Each row is a point. Examples show where two turns around zero, p and q, send a point. Where does a point land after both, in the order given? Backwards means that the second turn is done in reverse. Each puzzle has new turns, and all numbers are rounded.

Turn p:
[ -4 -11 -36] -> [-8 26 27]
[ -1 -27  41] -> [-25 -11 -41]
[ 28 -31  -9] -> [ -4  39 -18]
[ 7 26 15] -> [ 23 -20  -6]
[-47  13   0] -> [-21 -34  28]
[ 17  29 -12] -> [34  1 11]
Turn q:
[31 -6 18] -> [  9 -32  15]
[ 17  20 -48] -> [ 23  -3 -50]
[-25  12   4] -> [ 0 27  6]
[-23 -26  26] -> [-32   8  28]
Where do these land?
p, then q: [14 31 13] -> [ -2 -35  -9]
q, then p: [ 14 -10 -48] -> [-10  34  37]
p, then q: [-42 -22  20] -> [-41  31   3]
q, then p: [14  1 14] -> [ -6   4 -19]

Turn p:
[  0 -24  15  14] -> [18 15 -2 22]
[ -4  -3   9 -28] -> [ 16  -2 -12 -22]
[ 20   7 -48 -18] -> [-35  18  17 -35]
[-2 30 -9  0] -> [-19 -23   4  -8]
[ 5 18 19  9] -> [  8 -23  10   9]
[-21 -27  15  23] -> [ 12  14 -20  35]
Turn q:
[15 15 12 27] -> [ 11 -23  22 -14]
[ 14 -38 -25   4] -> [ 12 -18 -39  17]
[  0  20  21 -16] -> [-23   7  23  -3]
[-16  32  -9 -12] -> [-10  25   6 -27]
[-13 -29   0  -3] -> [ 10   8 -12  26]
Where do these land?
q, then p: [-17   6   3  18] -> [13 -9 19 -7]
q, then p backwards: [ 35  19 -36  -1] -> [-23  28 -11 -38]
q, then p: [-10 -19 -30  17] -> [-19  15  28 -16]
q, then p: [20 -8 11  5] -> [ 9 17 -6 14]
p, then q: [-10   6  19 -28] -> [-18 -11 -28   6]
q, then p: [-17  -3  33 -11] -> [  8 -26   1  27]

Turn p:
[ -9   7 -15 -26 -30 -20] -> [-28  16 -15 -12  30  -5]
[ 19  -6 -21  16  -4  22] -> [ 32 -11  -1   9  19   4]
[-20   8  -4  10  23   7] -> [  1   2  10   6 -15  28]
[ 14 -36  18  13  12  18] -> [ 17 -39  -3  10 -19 -12]
[-11  17  19 -14  11   8] -> [-18   5  25   8 -11   0]
[  5  15 -18 -24   0 -19] -> [-14  29 -13  11  13  -3]
[  2  -5  21  26 -11 -16] -> [ 11  -3  -3 -31 -18 -12]
Turn q:
[ 18  -6 -19   9 -30 -16] -> [  7 -13  11  12 -29 -25]
[20 10 -7 12 21 -3] -> [  8  15 -16   3 -20  13]
[14 14 19 -9 -4 13] -> [ 14  -8   3 -23   0  14]
[-15 -30 -26  -2  21  30] -> [ 15   7 -16  38  34   0]
[ -6  -6   5 -20   8 -15] -> [ -8   9  -9 -14  10 -16]
[-12  23  19 -11 -17   4] -> [-13 -22   9 -24   6  10]
[ -4 -12  26  -6  24   9] -> [  5  25   2 -13  24  12]
[-16   7 -16  27 -22 -22] -> [-29 -11  15  21 -23  -8]
Where do these land?
p, then q: [-48  -8 -12 -10   0 -14] -> [ -5 -25  -8  20  40  10]
q, then p: [-15  -1  12 -18  -5 -11] -> [-23   5  -7   8 -12   6]
q, then p: [ 33 -27 -13 -24 -11  17] -> [ 24  18 -28  12  -5 -34]
q, then p: [ 18 -19  -4  27  -7  -3] -> [ 16   7  13 -25  -2 -21]
p, then q: [ 16  26   2   5   4 -37] -> [-16 -27 -17 -20 -26   4]
q, then p: [ 6 24  7  2 13 21] -> [  7 -17  10  21  19   3]
q, then p: [-3 11 12  2 21 17] -> [ 6 -5 18 21  9 10]
q, then p backwards: [ -7  -6  -4  16 -15   9] -> [ 1  2  4 -7 11 22]

Turn p:
[20  1 19 17  5 -1] -> [  0 -17  16   3 -22   5]
[-16  18 -19 -42  -6   5] -> [-15  27 -12   4  38  15]
[  6 -23  23   7  -6   7] -> [ 13 -15  23   6  -2 -15]
[31  2 -6 12 21 -1] -> [-25 -21  -3   4 -23   1]
[-20  21 -24 -13 -32   8] -> [ 15  10 -25 -10  34  22]
[ 17 -25  24  16   0 -25] -> [ 16 -11  14  25 -30 -16]
[-12  35   0  -4  25   2] -> [-22  24   2 -22  -9  21]
[-26  12 -17 -21   1  27] -> [-11  16  -5 -24  36   3]
[  1 -41  -1  27  -9 -22] -> [ 28 -14 -10  14 -21 -36]
Turn q:
[ 23 -17 -14  14  15 -26] -> [-13 -36 -15  -1  -3  21]
[-16  -7 -10 -28 -23  16] -> [  6  23  14 -22  27  -4]
[ -9  29  10 -18  18 -27] -> [-16  -4 -17  25  13 -32]
[  2  -6  23  17 -25   4] -> [21 -6 29  9 -9  4]
[ -3  21 -24   1  19  22] -> [-20  23 -17 -15 -19  -7]
[ 31 -26  22  14  -7  22] -> [ 42 -14   3 -11 -21  18]
[-11 -32  23  13 -17  18] -> [33 11 21  7  1 28]
[-16  22 -10 -10 -13  -2] -> [-17  13  13  -3   9 -20]
[ -1  16 -21  -3  35 -27] -> [-37 -10 -32  11   2  -7]
Where do these land?
q, then p: [ 19 -12  29  14   8 -10] -> [  8 -37  -4   8  -4 -14]
q, then p: [ 15   2 -29 -48  -8   1] -> [-36  38  -8  21   7 -12]
q, then p backwards: [ -7 -11  11  -1  17  20] -> [-14  11  -4   0 -12 -23]
p, then q: [22 11 16 29 11  4] -> [28  5 24 -9 17  9]
p, then q: [ -5  13  24   5  13 -18] -> [ 12   3  24  -1  -9 -22]
p, then q: [ -3   2  -7 -19 -23  13] -> [ -1   4 -29   2 -14   8]
p, then q: [-40  -4 -44  20 -18 -11] -> [-37 -20 -24 -42  10 -14]

Turn p:
[ -9 -19  28  -3  15 -31  28 -19] -> [-29 -13  12  29 -24 -17 -24 -11]
[ -5   7  16   1  32 -10  -1 -10] -> [  4   3  19  18  -7   9 -23 -15]
[-27  20   5 -15  10   6  16  -8] -> [-15  13   5  -6  17  -3 -32  -9]
[ -4   7 -26 -14 -15   7 -26  -5] -> [ 18  12 -10 -34   1  -6  10  -8]
[ 27   5  -1   5 -24  30 -19   5] -> [  9  -8   9 -22  15  13  37  13]
[ 16 -24   8  27  -5  -8  15 -19] -> [-25  -7   3  23 -21   3  25  -4]
[-20   5 -16 -34   3 -19 -14   4] -> [ 19   5 -12 -22  -9 -21 -29  -7]
[ -4 -18  21  22 -13   9  -5  31] -> [  9 -14  -2  27  23 -14  22  15]
[ 12 -16 -22  15  -9  27  -9  14] -> [11 17 -8 -2  5  5 34 22]
[  5   2  14 -11  20 -14  27   2] -> [-15  -9   8  14 -11   6 -29  10]
[  8  30 -26   7 -14   3 -13   4] -> [ 12   1 -23 -24  10  24   8  -8]
Turn q:
[12 -3  8 25 13 12 26 -7] -> [-17  -1 -24  19  15  19  -7   5]
[ 25 -20  -7  14  40   3 -22 -12] -> [ -8   8  -3  18  -7  20 -21 -47]
[ -4  -2  15   1  -4  -2 -27 -26] -> [ 20  -4  -5 -22  12   1 -10 -22]
[11  4  2 24 -4  0  0 27] -> [-19  19 -11   0  -4   8  23   0]
[ 10  -3 -24   7  -9  10  10 -42] -> [ 28   1  -8  32  26  -5 -14  -4]
[-27   0  -6 -11 -10  10   7  23] -> [ -5 -18  19  -3  -5  -5  24  18]
[-14 -14  -2 -24 -11 -22   2   8] -> [ -7  -2  26 -13  -1 -25  -6   9]
[ 14   2   4  -8 -12  19  11   7] -> [ 5 10  6  4  3 19  3 21]
[-27  36  10 -28  -3 -32  -8  21] -> [  3 -13  -2 -36 -39 -32   6  19]
Where do these land?
q, then p: [-22 -13  -8  43  -8  -6  -5  13] -> [-31  22 -10  17 -14  -1 -27  -9]
p, then q: [ 28  30  42 -20 -10  -4   0   8] -> [-21  -8  37 -18  15  30 -17 -20]
q, then p: [ -1  15  -7 -14 -16   0   5   4] -> [  4 -20  -8   2   1   6  -1  15]
q, then p: [ -6   0 -11   6  24  12   3   3] -> [-13  10  -3   9   3  -8  22  -5]
p, then q backwards: [  3  -6   3   1  14 -18  13 -18] -> [ 8 -3 -8 -6 28 -6  0 10]
p, then q backwards: [-37 -48  11  13 -30  29 -37   8] -> [-25  -2 -46  24 -55 -25  -9   2]
p, then q backwards: [ -1  27  -5  -7   5 -10 -11  -8] -> [  5  -3  17  -3  11   4 -20 -15]
q, then p: [ -9   3 -10   2  17  -4  31  -7] -> [ 14   7 -20  22  -1 -12  15  -5]
p, then q: [ 25  -7  11 -10  13   0  11   1] -> [ -9   4  10 -19  11  13  17   6]
q, then p: [-17  -3 -25  -2  -1 -16 -13  20] -> [-26 -23  -8   9  -6 -11  -8 -13]
q, then p: [ 36   1  -1 -12  -8  16   3 -24] -> [24 -1 13 -7 12 34 16  2]

Turn p:
[  5  24  -7 -18  10  17 -39  25   5] -> [25 18 18 -4 -9 19 39 16 -6]
[ -4  -9   9 -32 -11  18  31 -23  -6] -> [  0   1   5   7 -20 -11 -42  22  19]
[ 48   1  24 -17  25   4  -1   4 -28] -> [-22 -10 -11  14 -35  43  12  13  20]
[-13 -28  19  22   7 -26 -24 -40 -25] -> [-45 -45  15 -12  27   2  -4   8 -10]
[  8   9  -9  12  11 -20   5 -28  34] -> [-29  27   3 -22  15  -8  -2 -20  12]
[ -8 -13  15 -30 -10 -13  31  16  -2] -> [  4   7 -26  30   2 -10 -21  24   7]
[ -6  17 -13  34   4  23  -2  22 -33] -> [ 31 -34 -10 -14 -18   2  21 -22  -9]
[ 24  25 -26  27 -37 -43  14   8  12] -> [ 16  16 -26  -5  45  21  -9 -46  17]
[-21 -20 -42  29  -1   4   1   9   3] -> [ 13  -3  -8 -21   6 -15  -8 -24 -45]
[-20  20   9 -13  34  26 -29 -13  25] -> [ -7  18  35 -20 -17 -22  34  22   4]
[-13 -26  20 -16 -33  10  15  19  15] -> [ 14   6   6  47   4 -19 -23   7  -8]
Turn q:
[ 31 -15 -10 -12  13  34   1  -7  46] -> [24 -3 39 24 14 33 24 20  1]
[-27  -3  18  20  11 -18 -11 -15 -33] -> [-33   0 -41   0  -4  -9 -15  -2  17]
[ 11 -19  -9 -15  -2   9  18  31  16] -> [ 16  14  38   5  -1 -14  -3  14  -8]
[  2  -4 -26  -6  31 -14  19   7  15] -> [  0  35   7 -11   2   5  19  25 -12]
[  7  20 -26   8  30  40  15  30  11] -> [ 30   5  20 -14 -25  -6  39  29  20]
[-20  -6  41  35 -31 -22  -2 -16 -14] -> [-16   5 -31  21  -1  -7 -34 -45  20]
[ 18 -16  -2 -39  12  19 -11   9  -7] -> [ -1 -25  28  -5  11   1  -8  35  -8]
[ 33  20  13 -48  19  11   7  13  24] -> [ 11  -9  50 -35  10  31  -2  14   0]
[-14  10  -3  10 -26  -5  15 -30 -29] -> [  6  -8 -40   3 -22   3 -20 -15 -16]
[-40   7   2  13 -31 -11 -22 -11   8] -> [-27 -10 -15  17 -12 -10  11 -42 -10]
[  0   6   3  35 -26 -43 -27 -11 -36] -> [ -8  -4 -55  -5  28 -28 -13 -33  -2]
Where do these land?
q, then p: [ 16 -33  -5 -32  13 -26   4  31   0] -> [ -2 -14 -18  10   6   3  48  33  12]
p, then q: [ -2 -38  21  -2 -14 -14  27  13  13] -> [-12   9 -40   7   8 -23  27  -8  11]
p, then q: [  4  23 -29  19  -6  -5 -26  -6  23] -> [ -1  -9   2 -24 -10  43 -15  14   2]
p, then q: [ -5  10 -21  -5   6   4  -6 -43 -14] -> [-26 -22  36  -5   4   5 -10   5 -10]
q, then p: [-11 -10  10  20   5  46  16   8 -34] -> [ 10  24   6  28  33  13  -1 -33 -23]
p, then q: [  7 -23   4  22 -10 -14  -4   6  24] -> [-14   3 -37  -1 -11  11   4   5  12]
q, then p: [-2  1 13 15 20 16 38  9  5] -> [ 22  24  17  17   7   4  11 -19  21]
q, then p: [-11  27 -26  -7 -24 -21 -12   2   5] -> [ -7 -19 -13 -18  -1   8 -34  21  13]
q, then p: [ 22  41  -7  23 -21 -12  -7   9  13] -> [-29  19  -1 -19 -17  16 -30   5  24]
p, then q: [-46   8  25  -9  39  27 -13 -24 -38] -> [-15  29  46  10   8 -39 -45  -7 -20]
p, then q backwards: [  4  38 -25 -46 -17   6 -39  -7  27] -> [41  1 -3 -5 39 -5 40 24 37]
q, then p: [ 22 -43  40   1  10  -8  23   2 -23] -> [  2  14  25  -3  13  10  61  -4 -18]

Turn p:
[ 14 -19  -6   9   7  -6  -4  10   6 -16   4] -> [ -4  -1  -8  -8  -5   8  -7  -5 -15  25  -6]
[ -2   7  -6  13  16  -1   3 -17   5  -2  12] -> [  2  10  -4   3  -6  15   9  -5  17   5 -12]
[-13  -3   0  -9   2   7  11 -16  -4  -1 -12] -> [  1 -16   7  15   4   8   8  -3   8  -7   7]
[ -7   5  15  -3 -16   8 -11   4   5 -14  13] -> [  4  10  -6   9  13 -20  10  -6 -13   1  -6]
[  7   6 -12 -12 -13   1   9   5 -23   3  18] -> [ -2   7  14   6  14  -1 -12  28  -1  -2 -12]
[ -1   4   2  12  16  10 -10  -4  -2  10 -11] -> [ -4   7  -1   3 -16   0   0  -8  15   2  15]
[-13  -1  -1  -6   7 -11  -5  -3  -6   5   3] -> [15 -3  1 -4  6  1  2  4 11  3  5]
[ 14   3  10   7  18 -14  11  16   4  16  -7] -> [  7  -5  -1 -19 -32  -1  -9   5   1  -5  -3]
[-14   6   3 -12 -10   4   6   7  -3   2  -4] -> [  5  -8   8   5  10 -12  -4  -1   0 -13   1]
[-6 15 -8  6  5 -2 -9 16 12  7 16] -> [  9  19  -7 -11   2  -8 -14  -9   9  -4 -11]
[  3 -17   1 -14 -12   8  -3 -10  11   1 -10] -> [ -7 -12 -14   8  10   7   3  -1 -13  -7  14]
[ 13  -1  -1 -12 -13   0  -3  -2   6 -11 -13] -> [ -6  -1   4   0   6   7   3  -3 -24  -7   8]
[  4  -6   3  20  -6  -4   6  -8 -12   0  -9] -> [-18  -7   8  -7  -6  -1  13   5   6   9   1]
Turn q:
[  3   5  -6  -7  -9   7   2 -19  -2   1  13] -> [ -3 -11  -5  -1  -7 -15  -6  -3 -15  -8   4]
[ -2  -4  18 -10  -7   0   6  -9 -10   3  11] -> [  1  -3  10  -4 -13  -5 -18  -4  -3  -8 -10]
[  3  -4  -6 -10 -13  -4   7   8  -6  -3  21] -> [ 15   3   3  -2  -8 -16  -7  -8   6  -9  12]
[  4   9  17   1   8  13 -13  24  12  31 -22] -> [  4  27   8  -2  -8  17  18  30 -10  15 -16]
[ -4  -5   1  12   9  10 -13  -1  10 -12  -6] -> [-5 -7  3  1 22  9  6 10 -1 -4 -1]
[ 1 -4 -7  8 16 -3 11 -4 11 -6 -2] -> [-14   4  -8  14  12   3  -2  -2   6   0   5]
[-17   2  -5  -6 -10   0  11  -3  -6   0  14] -> [  5 -11   3   7 -17  -2  -6  -6   2 -11  12]
[ 9 -9 -5 11  9  0 -2  6  6  2 -5] -> [ 0 13 -8  1 15  6  3  2  1  1  1]
[  1   3   1  14  -2 -14  -7  -1  11  -2  -9] -> [-14   3  -1 -13   6   9   8   0   7   5   5]
[  1  18   7 -13  -3   2   6   0 -14  -3  19] -> [  4  -4  14   6 -16 -19   3 -12  -3  -7  -6]
[  0  -5  -8  16   9  -3  -8   2  -8   2 -16] -> [  2   1 -13  -2  11  18  10  -6   1   5  -6]
[ -2  -8  -8  -3  13  -9 -14   0   8  -3 -17] -> [ -3  -4 -15  -3  12   6   5  12  14   8  -7]
[  2   3   0 -13 -19   2  14  -3 -10 -10   0] -> [  8 -11   8   0  -9 -11 -13 -11  -4  12   8]
Where do these land?
p, then q backwards: [ 9 -9 -1  1 -1  0  2  7 14  4  8] -> [  4  -8  -4  -2   1  -1  -3 -15  -4  11  -5]
q, then p: [-14   4  -2  -5  -9   7 -48   6  -5   2 -10] -> [ -1 -28   3  11 -12   5 -28  10 -29  -3   0]
q, then p backwards: [  2  -9 -25  -1  -7   5   7   7   7   5   9] -> [ -2  -4  11 -16   4   6 -21  -2   3  12  -1]
p, then q backwards: [  7  14   7   1  11   4   5 -16  -8   8  -5] -> [-17   9   3   0   4  -4   3  14   5  11   9]
q, then p: [  3 -12  -2  -4  -8   4   7   9  -8   4   4] -> [-4 18 -1 -3 -2  4  3  6 -8  0  3]
p, then q: [-4 14  6  8 -6  2  2  5 -6  7  6] -> [-10  -1   7  -4  -3  -1   3   1  14  10   3]
p, then q: [ 4 17  5 -8 -9  6  7  3  3  4 -1] -> [ -2 -10  12  -3   9   0   3 -11   9   7  -2]
q, then p backwards: [ -2  -3   8   2  19   6   6   5   2 -10  -4] -> [ -7   3 -11  -4  -3  12   7  -8  -8  -8   9]
q, then p: [  3 -10   6  -2  12   9  -2  -6  -6 -22  10] -> [  7  -2  -2  -4 -15   8  10 -11  -1  19  11]
p, then q: [  7  -5  -9   6  -6 -12   5   8   3  -3  -3] -> [ 10  -8  -2   2  -7   1  -5   9   2   3 -11]
p, then q: [-14  -8  -1  -2  11 -40   5  -6  -2   0  -4] -> [  9  19  -4   8   3 -19 -26  17  -7   9  -7]
p, then q: [ -1   5   8   4  -8  10   4 -23   6   2  -9] -> [ -8  -8   7  15   5   7  -9 -10   1  -4  17]

Turn p:
[ 30   6  -1  19   0 -22 -19   6   1  15  12   6] -> [  9   2   6  10   9  22  28 -14 -16   2  15 -18]
[-10  -1   6 -29  -2   8   7  12   1 -11 -48   1] -> [-14  26   1  25 -16 -14 -29   7   8  12  -8  24]
[ -1  -4  -9 -27 -11  28  26 -18  -8  16   8 -15] -> [  8 -20  -6  -5  25 -21 -28  27  -6   1   4  14]
[ 15 -15  -1   9 -29  -4 -22 -15 -23  -2  18 -12] -> [-11 -19  16  -5  15   0  38  17 -18   5  -2   6]
[-30  -5   5  10  31 -34   6   3 -14   9 -14 -10] -> [  8  29  -9   7  -7 -21  15 -12  16 -39  -6  -1]
[ -2 -20  19 -41 -27  12   3  -6  -7  -8  34  -3] -> [-36 -10   4 -34  20  -8 -14  20 -26   1   9  16]
[  6  -4  -8  -3   0  21 -17  -3 -14   5  21  36] -> [ -5 -22  13 -16  10 -14   3 -27  -4  25  14  -4]
[ -2 -31  -8   0  25   8  -1 -10  31  -3  -7   9] -> [-19  -6  -5   7   8   8 -12  -6  43  -3  13 -10]
[-19  11  -8  15   6 -17   8 -15  11  10 -10   9] -> [ 12 -11  -7  14 -21  -4   0 -10   9 -24   5  -6]
[ 11   8   0   0   8 -11   5   7   2 -30 -10  -2] -> [  1  21  16  -2 -18   9  -3  11   6   5  -5 -11]
[ 5 -1  7 32  2  9  8 12  8  1  8 23] -> [ 16  -8   3 -14  -5  24   4 -25  12   6   5   7]
[ -6  39  20   3  14  17  10  10  21 -10 -17 -22] -> [ 18  20 -38  -2 -26  12 -19  14   2  14 -15  -4]
[  2  16 -22  12 -17 -15 -14  18  -8   7   5 -19] -> [ 10  -3   5  15   7   7  16  -3 -25  -5 -30 -12]
Turn q:
[ 11 -18 -21  11  17  26  -6 -18 -21  14  22  33] -> [-36   0  22  21   1  12  -8  42   5 -17   8   5]
[  1   0  14  -1  -7 -12  22  16   3   4 -22 -20] -> [ 27  -3  -8 -20 -14   2   9  -8 -12  16   4  -4]
[ -4   9  18 -15  -9   8 -17 -24   7  -1 -14   2] -> [ 10  22 -10  18  -3  -5  -6 -11  -9 -16 -18   2]
[  0   1  -2  12  -7  20  22   6 -19  -6   0  -3] -> [-14  -9  12 -13 -16  -7   5  10 -20   7  -3   4]
[-19  12 -23 -16   0  18   0 -23  27  22  27   8] -> [-10  10  35  25  30  14   1 -20  -9 -18   8  11]
[  0  15 -12  15  19  11  -6 -20 -13  18  35  18] -> [-23  -8  19  17  29   0 -24  25  -9 -11   9   5]
[ 10 -21  16   2 -13  -5  13   9  33  -7   0 -25] -> [ 32 -14  14   2 -20   3   8 -21  15  18  -9  -2]
[  9   0  12  -7 -15 -40   6   6  -3   0 -23   2] -> [ 22   0 -38 -13 -11  11  -4  -8   4   9   9  12]
[ -9 -14   8   1 -19 -27   7   7  -5 -28  -7 -28] -> [  2 -10 -23  -9 -18   0   2 -26   5  36 -11  -6]
[-18  13  23  12  -7 -15 -25   4  21   4   3  21] -> [ 14 -20 -23  20  13 -13  -5 -16   4 -28   6  -6]
[  1 -13 -19  -3 -12   4  15  25  -1 -18 -19  -8] -> [ -9  -3   1 -28 -20   5  27  -9   8   9  -3   2]
[  0  -9 -20  13  19  11 -12   1 -21  12 -13 -11] -> [-15   7   4 -15   4  15   0  23  -2  -2  -6 -28]
[ 25  27 -22  14  16  13 -23 -12 -11   4  20  21] -> [-22   0  12  -5  29  -6 -26  29  10 -26  -9  14]
[ -4  12  21 -33   1  -2 -27   9   0  12  12   4] -> [  7  27  -5  10   5 -23 -17 -16   9 -15  21  -8]
[ -3 -13   6  -5  17 -10  29  13   6 -30 -22 -15] -> [ 15   0 -10 -11  -7  -8  37   3   3  36  -8   0]
Where do these land?
p, then q: [-12  -3   8 -26 -27   6   4 -15  14  16 -29  10] -> [-31 -32 -17  14  -1   6  -5   1  11 -20  10 -10]
q, then p: [ -9   8   7   6   8 -26 -22  20 -20  -7   2   1] -> [-12  -5   0  12  18  -7  -2   2   2 -19 -15 -32]
p, then q: [ 20 -13 -22 -37  -6  -8   8   2 -32 -15  13  17] -> [ 21   7 -27  17   5 -31 -23   3  -5  16  22 -23]
q, then p backwards: [ 21  -5 -19   7 -22  -8 -15 -18 -11  -2  16   4] -> [-14 -17   1  -8 -12  12  14  12  30 -14 -10   5]
q, then p: [-30   2   8   5  16  23  -9 -14  -1   6 -16  -9] -> [ 27  21   0   0  -4 -11  14  21   5  -4 -21   7]
q, then p backwards: [ 14   1  20   4   5   5 -12  17  15  -9 -20  17] -> [-21   6  -2  18  15  -6  12 -21 -12   4  -4 -16]
q, then p: [  3  -8  17  17 -17   0  21 -11 -15  -4  14 -20] -> [ -8  -9   0  16  16  -8  25 -10 -13   1   5  27]
q, then p: [-11 -29  10  14 -31 -11   1   9 -14 -32  17 -13] -> [-18 -38  -5  27  10  -2  11   2   0 -29  -2  23]
p, then q backwards: [-25  24  -2  -9  24 -11   0 -27  13  -9  17 -21] -> [  0  -4  21  18   4   6 -32  24 -23   1 -26   6]
q, then p backwards: [  5  -4 -17  -7   1 -14  33  31  22  19  10  12] -> [ 26 -19  18  25  -5   2  13 -21 -10   8  12  28]
p, then q: [ -2   3  17  17  12  26  -9 -17  11  12 -25  23] -> [ -2 -19  23  16   4  34  -8  -8   9 -17   8  18]
q, then p: [  1  20 -29  10  14 -17   3   0  12   7 -16 -16] -> [  2  17 -10   1  16 -20 -24   6  18  19  12  -9]
p, then q: [  7 -26   9  11   8   1   2  15   3  16   1 -18] -> [ 1  2 13  1 23 -9 24 18 -1 -4 -6  8]
p, then q: [ 19  29  -7 -13  14  32  -5   6   3   2  17  12] -> [  5  26  15  -6   6  23 -32   4   6   0  11 -21]
